Each wall is flat, endless, passes through zero and stands at right angles to its row. A trip goes straight from one point to another. Which walls does it cross, in order?
(in the rows, 128 means zero)

Walls:
(1): [ 84 147]
(2): [112  76]
(3): [ 98 130]
Trips:
[ 95 166] to [101 139] -> none
[ 78 156] to [157 151] -> 3, 1
[174 135] to [157 165] -> none
[138 141] to [119 152] -> 1, 3
[ 81 175] to [53 70] -> 2
[118 151] to [191 155] -> 3, 1
[145 103] to [142 135] -> 2

Walls:
(1): [202 158 151 129]
(2): [ 86 148 145  91]
(3): [117 124 137  99]
Trips:
[ 97  78 127 113] to [107 155 144 126] -> none
[202 127 172 153] to [194 145 124 116] -> none
[125 144 101 150] to [102 117 137  96] -> 2, 3
[104  82 136 140] to [206 169 109 110] -> 3, 1
[ 96 121 158  74] to [148  82 109 168] -> 2, 3
[ 89 111 157  61] to [ 88 113 106  66] -> none

Walls:
(1): [118 157 151 110 151 114  86 181 131]
(2): [194 166 133 182 146 138 142 146  70]
(3): [135  93 100 103 149 133  93  85 131]
(4): [107 109 166  92  98 157 160 108  80]
Trips:
[ 87 126 138 153  82 155 171 143 139] to [118 136 195 111 124 141 136 144 151] -> 1
[156 152 135 126 141 193 105 107 133] to [191 127 132 103  39 109 143 166 152] -> 3
[187  96 143  81 177 121  69 111 146] to [ 88  57 131 182 117 194 195 118 111] -> 1, 4, 3
[149  92 105 138 125  96 134 154 132] to [158 183  42 142 149 148  67  97 108] -> 1
[ 80 152 119 180 117 119 148 132 121] to [111 175 120 158  93 134 123 112 107] -> 4
[113 102 132  84  84 153 172  85 175] to [180 161 151  50 122  83 146 107 111] -> 1, 2
[ 89 189 147 134 192 172  92 110 131] to [ 93  78 118 139 138 151 165 160 135] -> 2, 3, 4, 1
[161  73 103  90 132 151 155 150 114] to [147 178  87 122 124 120 143 133 142] -> 2, 4, 3, 1

Walls:
(1): [116 150 123  69 163  65  50  95  89 133 168 124 170 135]
(2): [134 141 107  94 115 137 156 101  84  81 147  88 145  62]
(3): [173 147 143 114 175 116  99  92  95 177 161 175 122 152]
(4): [129 134 152 116  92 170 187 115 164 122  89  86 108 115]
(5): [ 85 137 134 122 105 135 125 114 216 135 107 160 119 156]
(6): [106 107 103 114 149 141 104 122 157 139  95 132 160  10]
(7): [148 172 128 189  80 141 120  91 140 143 119 164 178 156]
(8): [179  98 147 108  79 148 128 159 125 119  71  79  52 124]
(9): [115 146  92 121  84 152 112 130 119 159 146 150 132  69]
Trips:
[108  95 153 120 119 145 171 144  65 160 111 117 144 122] to [210 149 130  85 109 144 114 133 152  88  96 155 132 169] -> 9, 3, 7, 2, 5
[156  84 144  97 121 152 204 140 131 118 175 155  78 102] to [143 118  81 100 101  89  52 117 208 116 121 108 163 125] -> 6, 5, 1, 4, 2, 7, 8
[144 132 105 113 149 125  94 129  87 109 114 204 155 137] to [112 170 122 108 158 170 106 156  75 132 156  58 164 151] -> 2, 6, 7, 9
[106 115 155 224 201 158 141 163 114 145 139 168  59 158] to [135 151 128 137 152  70  76 147 101  53 208 133 118 130] -> 1, 2
[156 206 153 150  95 136 120  92 101 124 129 169 117 192] to [ 96 113 160 146  88  86 117 128 172 162 115 135 113 145] -> 1, 4, 8, 3

Walls:
(1): [142  76 116 132 171 202 107 140 116 108 152 101 148 141 180 164 173 135
 183 125]
(2): [ 77 134 134  81 111 117 123 111 126 122 161 128 137  31 147  99 176  93
 120  57]
(3): [ 97  94 134 135 116 134 126 179 148 181 126 115 118  94 146 124 155 145
 112  67]
(4): [102 111 159 165 130 123 116  96 133 121 100 150  79  66  88 163 115 183
  66 126]
(5): [117 140 135 129 135  73  85 106 150 201 182  99 134 148  96 150 127 132
 128 121]
(6): [ 62  88  35 125 103 126 101 162 116 133 156 127 123 127 161 162 126 132
 158 105]
(7): [ 59 124 170 101 133 155 124 165 110 116 177 134 135 152  65 137 119 143
 101 103]
Trips:
[140 106  88  97 171 148 151  88 148 136 160 108 151  78 129 188 109 161
 141 132] to [ 92 196 112 120 124 123 131  87  80  93 101 155 130 111 136  72 153 142
 137  85] -> 5, 1, 6
[105 117 180  92 226  99 111 109 161 149 125 229 139 159  63 114 137  82
 119  92] to [197 170 183 102 124 127 116 132 165 139 159 130 119 147 148 138  62 185
 177 144] -> 2, 4, 7
[ 91 159 192 157 104  92 138 155 109 195 105 149 162  88 184 176  87 121
 175 131] to [127 101 112 117 103  86 228 124 193  82  95  96  92  56 174 117 126 156
 109 128] -> 5, 6
